Every row gives one point. Two turns around zero, p and q, are shown by what they do to some points. Where does a point land after both, in the order given? Backwards means that the second turn is done in reverse. Each puzzle has new turns, and all numbers are rounded.
In the rows, 128 means zero.

Turn p:
131,100,120 -> 141,104,138
126,190,103 -> 129,172,78
110,99,140 -> 113,98,143
145,122,149 -> 129,137,154
Turn q:
148,171,145 -> 140,165,159
70,104,124 -> 110,124,68
154,114,108 -> 140,99,144
138,151,129 -> 141,144,142
130,100,134 -> 108,107,127
Where do these land?
p, then q backwards: 81,107,173 -> 148,77,169
p, then q backwards: 150,141,130 -> 128,154,130
q, then p: 115,169,115 -> 150,167,121
p, then q backwards: 152,111,112 -> 142,141,101
q, then p: 142,111,110 -> 136,110,149

Turn p:
176,131,159,163 -> 113,142,187,153
106,149,142,112 -> 111,141,99,135
113,78,121,110 -> 123,83,122,97
122,106,112,121 -> 138,108,124,110
172,132,108,101 -> 136,157,150,87
89,136,147,145 -> 118,114,102,163
119,164,106,144 -> 157,152,113,149
Turn q:
106,137,152,83 -> 100,102,107,92
181,130,125,134 -> 125,172,158,122
127,109,145,157 -> 141,111,157,142
115,146,146,126 -> 104,113,125,132
111,117,71,140 -> 170,143,93,152
Where do these land?
p, then q: 135,88,91,140 -> 140,138,159,84
p, then q: 112,126,176,145 -> 149,92,128,162
p, then q: 147,96,123,106 -> 124,112,121,88
p, then q: 129,157,127,110 -> 110,142,106,141
p, then q backwards: 100,145,157,109 -> 115,171,118,115
p, then q backwards: 142,143,125,98 -> 152,134,120,103
q, then p backwards: 131,141,98,188 -> 123,168,136,183

Turn p:
136,124,135,130,88,118 -> 123,124,139,104,97,140
135,142,141,139,143,95 -> 123,155,140,154,112,124
105,147,128,157,129,126 -> 91,127,137,138,132,117
119,91,128,33,135,129 -> 193,166,90,75,153,127
141,137,64,139,127,177 -> 123,61,82,138,137,119
127,115,142,163,137,118 -> 122,124,165,144,127,118
133,140,158,136,137,133 -> 120,140,144,142,137,151
Turn q:
154,137,126,167,80,141 -> 162,92,154,118,89,133
128,129,145,100,184,126 -> 120,174,100,138,157,144
104,149,141,79,155,135 -> 92,171,94,129,124,124
156,116,96,137,95,129 -> 141,79,130,105,124,134
122,117,168,106,149,119 -> 112,172,139,123,143,142
131,148,102,156,119,95 -> 161,110,128,122,133,89
133,123,100,178,103,150 -> 153,76,143,152,110,128
96,105,145,100,138,128 -> 84,149,137,134,143,130
Where do these land?
q, then p backwards: 133,79,168,122,152,119 -> 112,135,190,129,143,146
q, then p: 119,171,121,157,147,129 -> 122,112,132,151,79,125
q, then p: 173,138,107,126,107,166 -> 157,82,116,92,126,136
p, then q backwards: 153,91,131,122,128,184 -> 177,94,99,156,125,122
p, then q: 137,105,151,89,138,112 -> 154,140,98,104,108,145
p, then q backwards: 111,117,158,106,113,126 -> 149,122,157,111,125,108
q, then p: 110,147,126,145,107,86 -> 142,169,140,133,94,127
p, then q: 95,160,92,156,132,87 -> 124,122,152,128,134,56
p, then q backwards: 122,144,98,130,129,144 -> 120,130,94,114,133,135

Turn p:
138,88,151,113,147,136,171,109 -> 106,108,160,89,149,95,141,128
125,126,101,147,145,136,156,100 -> 119,111,122,127,154,125,147,89
144,94,106,112,158,125,130,105 -> 98,103,116,121,168,115,128,137
91,158,151,143,123,109,90,174 -> 151,177,148,171,104,154,115,147
160,125,173,142,140,112,107,107 -> 152,98,153,137,132,105,87,140
152,158,135,128,113,133,140,174 -> 160,122,130,127,93,146,158,150
135,160,112,87,120,165,161,112 -> 152,134,95,71,137,131,155,118
105,151,104,133,95,87,105,108 -> 132,157,86,165,112,107,112,108
101,90,119,146,111,149,91,162 -> 81,143,139,141,104,173,108,136
Turn q:
116,156,140,132,158,166,91,105 -> 114,133,147,102,186,151,128,112
131,63,131,194,105,89,141,157 -> 136,95,131,219,96,127,147,156
144,163,140,111,123,129,119,123 -> 122,144,139,94,122,145,117,134
147,118,125,148,152,107,142,108 -> 146,121,166,144,120,112,128,119
104,158,148,103,98,87,136,110 -> 78,163,132,115,93,115,117,129
144,98,121,99,90,99,98,141 -> 106,84,106,123,92,127,102,152
137,125,100,132,96,134,125,122 -> 136,127,109,141,121,136,92,127
131,146,145,98,137,182,175,142 -> 161,160,98,91,126,144,165,98
86,124,143,124,172,166,131,94 -> 114,135,134,120,177,117,158,75
145,113,119,150,126,101,140,165 -> 151,119,130,154,107,119,138,166
123,145,95,118,151,148,109,141 -> 144,128,116,106,168,116,116,141
Where do these land?
p, then q: 180,158,139,82,136,109,168,97 -> 161,93,141,111,74,77,122,149
p, then q backwards: 89,135,89,119,124,158,122,109 -> 100,149,139,114,106,175,131,113
p, then q backwards: 114,120,163,113,72,114,133,121 -> 135,148,116,94,114,85,162,114
q, then p backwards: 93,123,140,156,124,112,126,167 -> 126,118,101,113,145,91,127,163
q, then p: 149,136,161,116,167,151,117,128 -> 130,124,145,78,147,110,139,145
q, then p backwards: 126,122,104,92,122,83,116,121 -> 149,93,149,112,97,111,124,106
p, then q: 136,72,96,167,147,127,142,152 -> 109,135,109,177,144,119,174,94
q, then p backwards: 133,146,105,158,126,182,110,144 -> 123,164,113,117,173,147,93,122
q, then p: 133,139,155,148,136,116,118,113 -> 141,142,161,113,124,130,119,122

Turn p:
143,125,153,142,136,118,128,119,113 -> 140,140,115,140,140,136,104,130,118
168,140,131,154,155,146,132,159,133 -> 136,131,86,127,114,158,117,138,165
118,129,120,105,131,126,117,100,154 -> 125,108,138,126,149,96,140,139,130
111,116,130,106,140,144,120,141,108 -> 135,123,153,112,142,153,136,119,131
111,144,130,95,129,99,150,119,117 -> 128,129,137,145,142,131,162,140,92
124,128,118,149,148,111,130,97,130 -> 123,120,104,145,148,110,125,107,121
117,127,145,133,107,142,107,138,140 -> 119,137,155,127,119,122,109,136,146
93,144,135,134,130,139,130,125,112 -> 117,151,147,140,142,134,141,108,134
132,125,112,142,86,133,109,155,150 -> 101,126,141,112,82,116,112,136,141
138,128,98,151,147,117,125,155,117 -> 107,113,98,123,113,155,127,109,131
135,109,137,129,123,126,152,138,128 -> 153,126,129,135,108,135,126,126,120
146,120,127,96,103,135,135,91,134 -> 152,131,134,103,135,91,135,148,108
Turn q:
138,162,132,156,138,146,132,152,142 -> 148,124,151,94,150,119,140,143,143
116,109,130,112,141,133,155,138,116 -> 90,138,128,128,116,133,142,131,135
136,114,143,131,115,122,111,166,139 -> 123,101,136,108,125,144,101,121,145
127,124,110,75,132,140,133,117,129 -> 128,137,106,138,88,145,157,123,127
119,135,152,133,128,103,142,135,108 -> 108,132,161,132,126,115,118,117,117
133,113,110,103,118,136,134,118,107 -> 115,117,111,150,114,140,149,127,117
111,136,121,150,118,128,129,124,140 -> 140,142,135,133,150,137,119,137,130
139,124,128,132,132,128,52,108,126 -> 163,108,86,110,130,125,97,111,90
131,129,111,149,131,111,145,110,141 -> 136,141,129,151,138,111,120,152,136
130,134,143,139,127,134,147,113,132 -> 128,139,135,136,143,112,137,118,139
Where do these land?
q, then p: 125,110,138,109,117,112,141,145,159 -> 117,129,146,129,119,95,117,141,153
q, then p: 118,115,134,129,145,135,106,136,105 -> 122,126,146,110,145,137,143,115,112
q, then p: 126,123,118,105,95,117,132,95,134 -> 123,152,99,126,114,106,109,107,140
p, then q: 123,125,98,129,146,127,113,107,130 -> 112,152,108,141,110,123,121,139,122
q, then p: 113,141,139,118,133,116,143,136,130 -> 127,149,140,141,132,123,127,144,129
p, then q: 129,127,119,136,114,133,149,139,124 -> 139,122,138,149,134,134,140,122,130
q, then p: 123,144,140,225,123,146,129,141,116 -> 145,80,116,156,183,188,125,137,143
p, then q: 118,131,139,123,120,143,131,127,157 -> 132,126,144,127,127,120,106,123,152
q, then p backwards: 158,125,140,123,141,123,143,114,109 -> 115,130,105,133,118,119,135,110,155
p, then q: 136,130,119,104,134,139,124,127,121 -> 115,129,126,122,108,129,143,128,138
q, then p backwards: 139,137,123,108,140,118,99,141,123 -> 149,101,113,122,111,121,136,139,127

Turn p:
145,142,150,135,139,158,124,145,111,139,139 -> 109,119,126,127,104,138,114,154,99,133,134
141,93,113,138,110,98,138,114,112,153,145 -> 172,108,134,122,137,111,156,130,124,119,155
155,116,138,118,146,140,121,127,153,100,146 -> 128,130,122,120,146,170,109,144,129,105,123
99,115,119,105,110,107,124,149,124,117,115 -> 131,158,118,108,142,99,128,119,149,140,134
103,122,105,101,131,131,175,165,139,109,164 -> 101,137,66,117,141,123,151,141,159,110,148
132,123,122,122,97,138,139,101,96,152,107 -> 166,116,124,132,96,98,134,124,120,138,110
116,148,124,97,151,126,127,152,128,143,120 -> 107,136,105,124,132,136,129,125,130,170,132
149,143,133,145,123,132,137,140,157,118,133 -> 113,130,144,138,119,152,133,147,148,113,129
123,141,116,155,138,140,113,151,124,123,113 -> 103,134,142,155,134,113,113,142,124,136,130
143,126,148,158,101,100,109,93,105,120,128 -> 159,140,175,126,117,120,140,114,99,104,125
119,145,141,143,121,154,103,109,152,136,126 -> 116,116,149,140,105,140,97,105,133,122,125
107,116,160,101,161,138,138,109,144,141,100 -> 114,98,120,92,137,138,117,106,130,152,91
132,135,95,145,136,100,116,109,118,113,130 -> 143,143,138,162,154,126,144,113,117,121,130
Turn q:
102,129,158,127,133,147,137,120,128,123,133 -> 123,122,132,119,127,133,148,143,158,112,142
140,109,98,123,112,132,118,165,159,109,160 -> 181,138,107,147,149,128,97,114,124,124,138
118,143,134,148,146,133,133,133,97,152,131 -> 93,143,125,133,115,147,133,142,123,108,121
136,95,121,123,95,143,160,111,140,141,121 -> 144,110,103,138,129,130,169,110,118,151,145
123,139,134,143,137,132,127,139,129,123,95 -> 121,129,122,119,113,126,129,131,144,129,96
88,150,132,116,126,115,118,103,92,151,96 -> 77,100,127,111,104,114,129,165,118,132,128
130,144,157,140,113,128,109,116,113,145,119 -> 121,123,151,121,92,143,135,145,123,130,127
136,136,119,115,137,151,123,107,136,137,123 -> 122,138,122,97,131,134,132,123,125,145,140
127,163,132,143,119,134,140,110,106,106,123 -> 122,130,139,102,112,112,147,129,115,96,117
150,79,108,114,147,107,106,142,133,107,143 -> 138,112,136,151,165,137,87,91,129,139,129
121,143,130,153,130,114,136,115,150,131,137 -> 126,152,135,138,109,104,134,122,138,126,137
167,106,114,93,140,99,130,174,155,111,156 -> 169,142,140,161,189,128,98,119,120,145,116
Where do these land?
q, then p: 136,121,155,131,118,145,129,139,138,121,136 -> 127,118,128,128,117,149,124,152,137,117,117
p, then q backwards: 151,126,124,166,140,138,128,146,126,137,138 -> 110,128,147,111,115,106,125,129,104,143,146
q, then p: 124,123,106,114,126,135,116,89,117,48,133 -> 173,145,114,87,175,161,128,102,109,114,109
p, then q: 152,127,137,114,152,128,119,133,89,143,131 -> 108,125,117,136,137,162,126,140,95,119,118
p, then q: 146,121,134,123,138,143,150,141,133,131,99 -> 133,122,104,142,130,138,123,140,140,151,105
q, then p: 131,145,137,123,155,131,116,155,139,130,136 -> 103,140,138,137,123,148,108,131,132,148,125
p, then q: 146,139,120,124,98,140,118,144,127,135,107 -> 154,143,133,141,102,134,123,145,119,140,118
p, then q: 95,136,130,144,139,117,140,156,124,137,130 -> 108,127,124,153,135,103,129,146,140,119,149
q, then p: 71,125,137,117,133,119,137,110,114,125,140 -> 107,138,120,108,163,121,134,121,148,101,158
p, then q: 147,111,116,132,107,135,129,147,140,147,136 -> 162,142,131,150,137,140,117,124,130,130,134
q, then p: 135,106,128,130,141,119,117,154,143,145,119 -> 123,105,151,151,122,127,109,127,133,140,133
q, then p backwards: 142,132,140,154,115,87,135,139,140,140,135 -> 139,159,108,152,110,129,116,117,111,127,107
p, then q: 136,138,111,108,123,132,143,108,135,126,138 -> 139,137,108,115,123,123,138,103,117,132,125
p, then q: 80,142,116,114,107,125,114,31,127,127,116 -> 106,102,165,88,90,99,159,66,103,162,139

Turn p:
164,144,140,167,153,123,116,119,124,154,118,123 -> 107,89,144,158,120,118,131,123,156,142,151,124
121,172,150,163,119,117,123,108,119,120,93,95 -> 127,111,162,133,110,126,144,109,128,188,121,102
124,117,112,133,145,127,123,93,151,135,111,126 -> 95,126,118,143,149,128,131,123,140,136,101,123
129,160,132,107,137,92,151,129,108,128,124,126 -> 147,141,139,138,119,135,164,104,125,140,136,157
177,125,159,102,149,160,124,86,126,122,162,136 -> 121,100,137,116,154,93,120,75,145,78,135,128
77,145,132,117,110,115,111,175,145,120,122,162 -> 176,142,116,133,142,175,105,151,97,149,131,134
120,99,63,142,128,163,120,163,76,117,125,157 -> 124,136,116,160,81,110,105,181,81,86,110,136
119,117,144,111,155,113,135,100,74,133,122,60 -> 98,116,127,93,112,77,175,107,106,160,128,158
149,144,124,139,121,97,82,146,153,121,105,114 -> 157,125,126,156,149,109,130,152,154,168,136,109
145,67,153,105,147,162,165,151,137,121,134,137 -> 114,109,131,81,150,137,143,158,127,62,133,136
65,123,125,105,111,140,146,104,139,80,144,111 -> 122,176,124,86,146,138,126,106,78,135,99,108
130,115,127,106,71,122,128,88,158,171,133,160 -> 134,144,107,111,127,153,85,106,188,124,89,146
114,165,126,93,106,149,123,151,169,133,147,125 -> 172,137,85,118,136,156,124,107,128,124,135,95
179,122,96,169,142,118,123,135,91,132,118,122 -> 108,119,150,171,92,87,139,155,146,120,142,132
108,107,137,163,125,121,148,172,149,134,161,166 -> 120,146,137,124,131,178,96,163,124,110,172,132
Turn q:
101,179,140,115,130,140,120,98,108,137,129,97 -> 125,149,162,121,142,151,170,114,124,95,154,119
136,112,142,121,103,145,114,104,120,137,139,155 -> 125,109,139,127,98,140,108,150,127,124,152,111
126,105,125,126,135,74,115,124,109,109,125,147 -> 77,124,111,125,101,121,128,113,121,149,110,125
102,131,144,122,109,133,116,141,179,73,155,115 -> 122,116,87,140,129,147,149,154,174,94,124,167
130,102,122,179,165,132,125,95,112,134,110,93 -> 124,127,150,164,135,122,114,85,81,131,139,165
138,225,132,134,119,142,120,173,106,140,32,145 -> 174,199,166,81,125,72,198,143,139,175,153,130
153,116,108,117,155,147,116,95,110,122,128,125 -> 124,146,118,146,128,145,112,128,82,129,149,117
115,129,61,116,101,128,172,124,144,134,149,146 -> 153,110,112,172,134,124,141,136,139,126,90,69
136,126,137,106,151,137,117,108,200,132,96,144 -> 176,130,104,111,97,171,139,143,108,137,108,160
148,143,139,128,113,133,113,157,144,139,146,107 -> 139,152,134,118,142,135,106,134,166,120,128,138
138,117,130,131,116,92,200,102,106,126,155,127 -> 124,92,105,129,124,104,118,70,129,103,124,81
123,104,143,163,160,143,125,204,108,139,158,135 -> 108,103,136,115,195,105,90,140,148,169,130,155
127,106,130,126,124,102,111,93,123,136,136,137 -> 103,117,135,134,94,149,116,115,116,128,123,121
119,99,138,108,110,143,129,171,121,134,133,117 -> 119,120,135,111,148,106,104,164,137,110,109,132
Where do these land?
p, then q: 120,148,124,142,137,113,125,83,151,89,124,166 -> 135,129,154,119,129,142,151,99,105,138,169,171
p, then q: 164,101,108,115,137,137,137,136,151,194,125,108 -> 150,109,92,173,131,129,139,154,141,129,73,129
q, then p: 139,141,154,157,137,122,106,104,77,117,148,128 -> 106,149,115,105,135,134,89,86,106,138,150,136
p, then q backwards: 105,160,168,181,117,163,123,119,96,118,126,160 -> 135,85,138,146,130,128,119,81,108,193,135,144
q, then p: 103,127,129,122,157,112,169,114,144,109,118,111 -> 100,143,151,141,120,120,151,128,121,104,90,144
q, then p: 120,92,112,139,122,90,135,146,157,129,114,121 -> 130,119,141,148,130,141,123,156,147,151,83,138
q, then p: 114,122,149,104,97,103,158,98,143,110,120,139 -> 135,173,138,100,123,115,138,146,137,118,90,115
q, then p: 127,122,148,132,126,116,164,127,147,87,164,158 -> 94,170,94,132,139,118,123,156,138,106,107,120
p, then q: 157,111,68,106,103,133,137,155,130,156,112,84 -> 161,152,104,154,126,88,143,128,167,125,73,108
q, then p: 85,169,152,158,124,154,82,116,98,143,179,136 -> 96,111,120,76,160,168,104,109,104,104,177,108
p, then q backwards: 92,106,138,136,130,169,117,108,99,105,149,157 -> 142,69,141,109,147,126,130,116,102,153,120,100
p, then q: 140,79,116,80,127,116,126,156,151,150,95,110 -> 159,138,82,122,150,105,134,147,120,161,79,116
p, then q backwards: 162,159,97,101,145,119,114,176,106,167,110,123 -> 119,133,117,156,105,154,149,105,175,75,111,152
p, then q: 164,153,129,118,133,144,98,153,142,118,109,92 -> 133,139,111,139,137,114,85,86,127,114,94,132

Turn p:
160,113,151,148,97,156,120,149,156,146,91,111,151,151 -> 151,126,105,138,88,129,129,173,148,125,92,107,164,119
176,154,138,153,120,148,130,102,126,156,114,167,127,140 -> 158,137,141,134,138,175,150,148,149,135,115,131,141,80
168,133,131,148,123,135,113,151,86,161,162,115,100,89 -> 138,111,123,109,182,161,119,156,123,105,132,75,107,126
153,121,93,87,122,107,112,132,114,160,124,138,167,140 -> 170,168,116,124,126,113,126,150,133,160,170,118,117,131
94,145,97,132,142,120,111,157,158,145,143,156,118,141 -> 99,153,149,160,130,108,90,139,115,126,144,136,117,100
102,155,154,136,146,92,104,149,90,105,104,106,108,102 -> 114,104,187,124,144,118,134,115,97,131,121,95,136,171
121,164,94,139,120,142,164,126,138,101,97,103,166,152 -> 133,111,114,186,95,130,135,114,143,178,109,139,116,142
148,121,107,147,111,153,120,106,129,133,120,123,100,108 -> 129,134,119,112,117,170,125,130,125,119,102,116,101,116
84,83,155,146,153,95,166,91,95,140,136,175,149,141 -> 123,85,146,84,126,85,168,105,126,136,170,165,130,78
152,104,146,134,140,86,126,97,144,126,117,95,141,123 -> 141,136,133,89,125,99,143,109,169,135,101,115,129,142
126,135,130,120,143,157,127,162,129,139,103,125,90,151 -> 134,127,142,153,128,129,122,170,100,105,104,148,123,137
127,110,133,167,115,161,105,145,111,93,112,104,108,150 -> 145,97,125,147,94,134,126,118,99,88,93,103,129,130
108,143,131,109,154,164,119,117,159,99,170,103,161,85 -> 83,149,72,137,162,124,122,86,110,145,111,126,147,144
89,154,134,88,99,156,163,92,154,114,168,149,93,81 -> 63,130,106,108,146,189,104,103,125,130,148,186,134,142
120,90,161,106,158,79,156,144,152,103,115,173,160,131 -> 100,144,142,121,113,69,184,127,155,116,167,151,157,132
121,124,95,88,107,96,113,128,107,124,170,105,107,162 -> 165,135,129,124,134,117,74,106,130,112,167,138,99,160
Turn q:
112,152,119,129,114,169,152,115,119,96,140,112,105,172 -> 111,134,130,133,104,133,139,109,108,142,87,112,162,177
138,89,143,129,135,154,164,136,108,118,103,134,90,147 -> 90,91,173,107,107,111,146,126,111,128,124,137,137,140
154,109,102,88,129,93,128,136,138,147,172,117,186,114 -> 173,124,106,150,114,144,69,126,126,126,171,156,95,130
121,134,149,117,143,149,110,134,144,148,113,136,114,163 -> 136,123,158,122,119,145,156,121,141,148,120,96,116,126
113,146,139,148,111,175,115,119,157,131,153,125,177,94 -> 126,197,119,130,115,151,109,150,171,139,134,137,148,131
154,105,146,95,169,101,103,117,92,131,130,97,155,116 -> 149,95,145,139,152,138,76,171,102,140,141,122,109,108
170,143,138,131,130,70,138,194,100,113,92,157,116,140 -> 152,83,106,109,147,87,184,147,97,141,132,165,86,124
104,131,142,143,103,163,78,71,132,127,133,147,132,156 -> 121,172,162,168,142,177,151,126,134,112,108,105,155,127
92,136,96,143,209,134,171,129,125,126,102,145,106,144 -> 141,90,156,91,139,81,114,91,163,126,68,120,137,132
138,110,138,132,149,84,138,107,167,138,129,153,117,87 -> 136,106,125,128,159,104,123,121,167,101,180,128,139,109
115,136,131,64,83,130,150,123,83,111,119,122,99,111 -> 106,116,108,106,109,136,128,155,76,77,129,102,118,169
155,147,121,139,105,133,118,136,185,116,122,78,137,103 -> 99,136,71,158,110,127,123,141,161,165,149,119,132,120
140,137,137,147,95,124,103,113,91,135,64,137,143,190 -> 139,113,144,165,111,152,190,153,96,120,76,136,126,94
134,135,125,131,122,119,116,133,113,121,148,160,102,101 -> 119,136,119,107,169,133,139,121,120,111,143,141,123,141
69,113,125,155,137,137,151,160,155,116,148,118,144,157 -> 140,172,149,131,95,76,120,90,135,150,114,123,130,134
122,123,82,148,141,129,118,142,129,133,137,133,117,79 -> 100,140,104,107,156,120,100,105,150,118,123,149,110,114
143,128,141,137,102,111,123,111,138,169,169,103,135,104 -> 136,146,101,127,125,158,108,121,117,132,177,127,153,98
Where do these land?
q, then p: 129,121,126,102,147,164,145,134,127,126,85,161,95,120 -> 112,123,123,117,94,102,126,134,128,101,124,176,148,161
q, then p backwards: 157,147,167,127,116,89,113,123,147,142,88,150,104,139 -> 162,114,144,154,142,134,161,145,81,129,125,160,155,120
q, then p: 123,178,136,126,136,163,126,94,144,129,104,150,106,76 -> 99,157,94,174,110,88,123,130,123,144,105,156,131,160
q, then p: 97,130,149,118,125,104,117,110,128,188,106,148,139,133 -> 110,130,97,124,144,163,155,118,148,115,108,109,131,175
p, then q backwards: 130,87,134,119,113,99,137,149,94,85,176,114,179,119 -> 126,143,129,100,117,79,165,133,187,123,147,131,77,114
q, then p backwards: 108,139,159,112,142,155,141,114,181,134,108,105,107,122 -> 145,122,140,158,93,86,121,150,142,126,116,121,163,101
q, then p backwards: 97,169,120,119,131,133,147,103,122,108,102,120,108,147 -> 147,115,161,151,134,142,109,144,135,108,112,85,136,118
q, then p: 117,161,120,87,107,163,102,132,146,133,127,133,98,130 -> 139,110,108,150,115,136,96,129,117,130,89,168,111,149
q, then p backwards: 150,93,116,167,118,131,141,139,119,106,186,148,177,164 -> 96,170,117,68,142,129,131,100,137,108,110,146,124,184
p, then q backwards: 97,138,127,145,119,93,127,142,163,154,102,155,78,109 -> 119,67,146,126,140,185,122,126,110,130,104,124,133,105
p, then q: 145,87,84,125,150,102,106,109,124,104,161,103,168,137 -> 130,81,72,158,154,144,114,97,119,116,135,107,158,126
p, then q: 167,122,99,131,124,112,164,153,111,139,161,105,162,130 -> 111,103,110,138,132,118,110,65,142,163,149,131,126,119
q, then p backwards: 138,120,131,151,167,117,111,168,95,118,168,114,157,143 -> 98,161,103,99,157,128,115,96,113,171,122,113,133,150
q, then p: 112,148,126,139,105,173,112,128,142,130,60,113,113,110 -> 71,109,127,144,86,125,108,151,121,156,113,143,120,164
q, then p: 154,80,126,152,121,119,132,121,79,124,187,100,128,140 -> 158,116,138,105,159,137,142,111,77,138,167,104,152,83
